Each row is a point. The points of each table are mixes of a few directions, plus a little noise. How many directions does each table use, and how many do they share? Where both have some left over, give the other angles between the two spaces (their principal angles), to ten degrees, smallest first.

First:
[[ 54 -40]
 [ 15 -10]
 [ 26 -21]
 [-48  35]
 [-45  34]]
Second, 6 rows:
[[ 25 -18]
 [-60  44]
 [ 38 -29]
 [ 27 -21]
 [-51  38]
 [ 19 -14]]
Directions: first 1, second 1, shared 1

First, 7 rows:
[[  1   0  -2]
 [  4  -6 -19]
 [ -9  13  45]
 [  0   1   3]
 [ 12 -18 -60]
 [ -1   2   8]
 [ -5   8  25]]
Second (6 x 3):
[[  7 -10 -34]
 [-10  15  50]
 [ -5   6  22]
 [  7 -11 -36]
 [  3  -4 -12]
 [ -2   4  11]]
Directions: first 1, second 1, shared 1

First, 8 rows:
[[  2   1   0  -2  -1   0]
 [-35   0  -5  24  10  -3]
 [ 19   0   4 -14  -5   2]
 [  2   1   0  -1  -1   0]
 [-21  -1  -3  15   5  -2]
 [ 34   1   5 -24  -9   3]
 [ 53   0   7 -38 -15   5]
 [-58  -1  -8  40  16  -5]]
Second:
[[ -2   1  -7  -3  18   5]
 [  6  19  11  22   3  13]
 [  8  -1  10   8 -18  -1]
 [-19 -22  -3 -25 -60 -41]
 [ -7  23   1  15  14  10]
 [  9   2   5   8   6   9]
 [  4 -22 -18 -23  35   5]]
Directions: first 1, second 3, shared 0; angles 50

First:
[[-15 -34  -8   9  -1   1   4   5]
 [  9  30   6 -44  12   6  14 -10]
 [-13 -46 -22  31   3  14  19 -10]
 [ 11 -14   3  18   9 -15  -3   3]
 [ 22  60  15  -3  -8  -2 -16  -6]
 [-16 -22  17  -8  -8 -29 -30  36]
 [ 45  27   9  39  15 -10   2 -18]
 [-45   0 -20 -43 -20  34  12   0]]
Second:
[[ -8 -12   8  19  39   5  -9 -25]
 [ 33  29  16 -29 -20  22 -12  20]
 [  6  -3 -21  11  39 -27 -30 -10]
 [-25 -32  -3   3   5   9  24  -8]
 [  4 -20 -16 -12 -32 -49 -31 -20]
 [  6  34  28   4 -31  26  22  16]
 [-15   3 -10   5   0  15  38  27]]
Directions: first 4, second 5, shared 1; angles 50, 60, 60

First:
[[-41 -57 -36  42   1   8 -36  16  29]
 [ 15  17   3 -15  17 -23  31  12  -4]
 [-39 -22 -35  24  -8   1 -15  14  22]
 [ -9  -5  -6 -43 -21 -26  10  -4  16]
 [ 24  -6  24  11  13  21 -11 -13 -14]
 [ 26  14  25  -8   4  -3   1  -2 -19]
 [ 12  25  20  20 -10  16 -23   1 -28]
 [ 13  33   6 -32   5   5  42 -23  -2]]
Second, 7 rows:
[[ -4   5   2  31  -7  10 -24  15  -4]
 [ 11  60  -6  13  22  -4  50  20  -2]
 [-30  -3 -24   7 -10   5  -6  -1   1]
 [-18 -13 -20  -3   8  20  12 -27  -1]
 [-16 -24  -5 -13 -28 -32 -31  22  10]
 [ 22 -43  12  -5  27 -23   0  16  19]
 [ 33  20  42 -31 -11  26  -2 -42 -24]]
Directions: first 5, second 5, shared 4; angles 30
